Each wall is flat, endless, passes through zero and stands at right angles to its row. A trip goes straight from one point to another. List the walls that it crosses, first one first.

Walls:
(1): [-20, -11, -7]
(2): [7, -18, 28]
(3): [-28, 14, -6]
(4): [15, 28, -4]
(5): [54, 42, 5]
(6): [12, -19, 32]
(7): [6, -8, -5]
Trips:
[54, 74, -3] to [-40, 21, -30] => 3, 1, 5
[75, 1, -14] to [-2, -23, 52] => 4, 5, 7
[-69, 57, -67] to [-41, 33, 23] => none
[29, -43, 11] to [56, 0, 44] => 5, 4

Walls:
(1): [-9, -36, 14, 9, 70, 23]
(2): [-48, 3, -3, 32, -55, 66]
(3): [47, -33, 0, 0, -48, 29]
(4): [-15, -51, 19, -4, -70, 21]
(5): [34, -53, -5, -7, -10, 38]
(6): [7, 24, -36, -12, 78, 14]
(7): [52, -45, 14, 26, 16, 46]
Trips:
[23, 24, 25, 20, 6, 36] to [34, -8, 16, 21, 28, -38] => 2, 5, 3
[-47, 33, 63, -19, -52, -11] to [71, -26, -31, 36, -52, -1] => 3, 5, 7
[8, 7, 16, -16, -30, -51] to [-33, 18, 14, -35, -10, 26] => 3, 2

Walls:
(1): [75, 21, 9, 18, -7, -11, -53, -10, 16, -29, 27]
(2): [-14, 23, -6, -13, -10, 26, 7, 32, -26, 1, 6]
(3): [7, -24, 45, -6, -26, -53, -21, -28, 15, -29, -45]
(4): [-23, 1, -6, 29, -59, -24, 49, 12, 17, -18, 34]
(5): [17, 20, -31, -37, -16, 0, -27, 14, -11, -36, 16]
(6): [-3, 9, 40, 36, -41, 11, -32, 17, 39, -12, 50]
(7): [9, 44, -6, 7, 39, 45, 34, 33, 3, -57, 34]
Trips:
[-11, 2, -17, -19, -42, -23, -3, 15, 27, 4, 23] to [5, 16, 34, 51, 54, -32, 7, -44, 5, 56, -7] => 2, 5, 4, 6
[9, -35, -11, 49, -6, -77, 22, 34, -49, 30, -36] to [-17, -32, -42, 19, -3, -27, -12, 21, -15, 30, -11] => 3
[-10, -5, -50, 35, -17, -33, 38, 38, -6, 8, 20] to [-2, -43, 38, 29, 0, -31, -4, 38, -12, -56, -17] => 6, 3, 2, 1

Walls:
(1): [46, -49, 19, -56, 21, -7, 10, 21, -22, -4, -6, 60, 29, -23, 34, -8, -1, -2]
(2): [-17, 15, -21, -28, -5, -18, 7, -29, -26, -5, 14, 24, -70, 17, 23, -21, -33, -4]
(3): [-5, 6, -53, 40, -36, 40, 66, 20, 28, 16, -13, -13, 56, -63, -56, -33, -20, -51]
(4): [-16, 6, -24, 3, -56, -3, 16, -33, 11, 42, 11, 3, -12, -1, -7, 5, 8, 13]
(5): [13, -14, -36, 40, 17, -30, 3, -39, 24, 24, -11, -16, 0, 14, -22, -51, 32, -8]
(6): [8, -6, 56, 24, -15, 1, -27, -10, 17, 39, -20, 9, 14, 14, 2, 20, 25, 95]
(7): [7, 54, 0, -13, -12, 37, 25, -7, -15, -80, -19, -26, 25, 24, 5, -71, 4, 1]
Trips:
[16, 20, 0, 18, 52, -28, 8, -9, -15, -7, 25, 31, -33, -12, -13, -2, 19, -41] to [9, 55, 8, 3, -8, -14, 52, 38, -9, -1, 9, -9, -61, -94, -41, -23, -5, -48] => 3, 1, 7, 5, 4
[29, 25, -6, 48, 3, 11, 43, -1, -17, -4, 30, 0, -16, -4, -17, -31, -4, -28] to [13, 52, 34, 30, -3, -5, -20, -8, -5, 5, -1, -12, 29, 6, -26, 18, -18, 21] => 2, 4, 6, 5, 3
[17, -22, -7, 46, -14, -52, 7, -42, 13, 27, -28, -7, -14, -12, -8, 8, 28, 24] to [20, -23, 30, -14, -16, -18, -6, 15, 41, -9, 43, -12, -1, 0, -20, -3, 16, -12] => 1, 4
[-24, -60, -43, -37, -17, 13, 19, -24, 37, 45, -16, -43, -55, 35, -23, -17, 1, 23] to [23, 38, 15, -22, 26, -2, 29, -17, -16, -7, -36, 34, -45, -30, -32, -6, -38, -57] => 6, 1, 7, 4, 5

Walls:
(1): [1, 17, -24, 7, 49, 50, 13, -13, -11, -9, -9, 51, 15, -5, 39, -2, 0, -33, 57, -77, 11, -9, -16, 11, 61, -37, -40, 17, 63, -6, 38, -12]
(2): [5, -8, 44, 16, 40, 2, -16, -36, 38, -6, 9, 25, 14, 27, -3, -5, -5, 32, 70, -6, -13, -4, 14, 14, -44, 19, -8, -16, -34, 19, 33, 19]
(3): [38, -66, 31, -24, -46, 3, 2, 33, 38, 14, -39, -2, 29, 0, 38, -21, -17, -12, -82, 15, 7, -35, 6, 22, -23, -34, -18, 20, 17, -17, -8, -44]
(4): [0, 28, 25, 48, -5, 10, -8, 16, 59, 0, 27, -47, -10, -17, 2, 18, -16, -15, 25, -31, -44, -26, -50, 49, -20, -55, 20, -33, 2, -30, 24, 8]
(5): [36, 46, 13, -23, -19, 16, -69, 15, 12, -21, -24, 2, -7, 28, -1, -41, 7, -2, -38, 18, -55, 7, 51, -41, 19, -13, 4, -15, 20, 39, 22, 14]
(6): [-15, -10, 12, 17, 57, 54, -3, 23, -13, -35, 20, -29, -30, -26, 33, 7, 21, 39, -38, -18, 1, -27, 58, 30, 0, 6, 53, -1, -2, -15, 3, -1]
(7): [32, -25, 16, -25, 49, -1, -23, -20, 41, -34, -55, 18, -29, 14, 25, -31, 34, 6, -2, -8, 53, -55, 4, 56, -6, 2, 43, -11, 24, -48, -32, 24]
(8): [-24, -18, 13, 25, -53, -6, -17, -36, 7, -66, -9, 24, -42, 26, -29, 31, 45, 4, 78, 19, -33, 5, 0, 79, -27, -43, -22, 20, -19, 36, 39, -6]
(9): [-19, -16, -28, 15, 14, 30, 15, 35, -11, 28, 7, -10, -9, 43, -6, -45, -3, -5, 31, -21, 0, -14, -2, 58, 30, 24, -14, 0, 32, -17, -27, -47]
(10): [-2, -5, -4, -20, -21, 1, 5, -47, -4, -69, -16, 4, 1, -1, -26, 63, -12, 0, 3, -48, 47, 5, 9, 27, 3, -16, -26, 21, -28, 31, -23, -7]
(11): [-44, 9, 7, 22, 10, -13, 47, 23, 11, 25, 4, 42, -1, -20, -17, -27, -14, 4, 33, 0, -15, -18, -12, 9, 27, 21, 21, -39, -9, -7, 2, 22]
Trips:
[36, 35, -2, -29, 2, 29, -24, 25, -73, -41, -37, 13, -36, -18, -18, 7, 70, -21, 26, -21, 24, -14, -60, 8, -46, -7, -18, -29, -5, 31, -23, 8] to [12, 44, -7, 12, 22, -12, 0, 3, -24, 29, -19, -42, 10, 50, 27, -30, -46, 14, -38, -5, 24, -40, 19, -30, -3, 23, -17, 0, -34, -67, -1, 9] => 8, 6, 9, 1, 10, 3
[20, -77, -17, 5, -9, 48, 36, 26, -30, 43, 30, -21, -10, 18, 12, 45, 9, -33, 49, -26, 1, 6, -13, -5, 54, 9, 70, 31, -17, -14, 7, 35] to [-19, -17, 15, -50, 16, -5, 56, 46, 15, 32, 65, -25, -44, -43, 4, 2, -3, -21, -33, -24, -19, -20, 19, -24, 11, 32, 44, -20, 20, -50, -39, 28] => 1, 7, 3
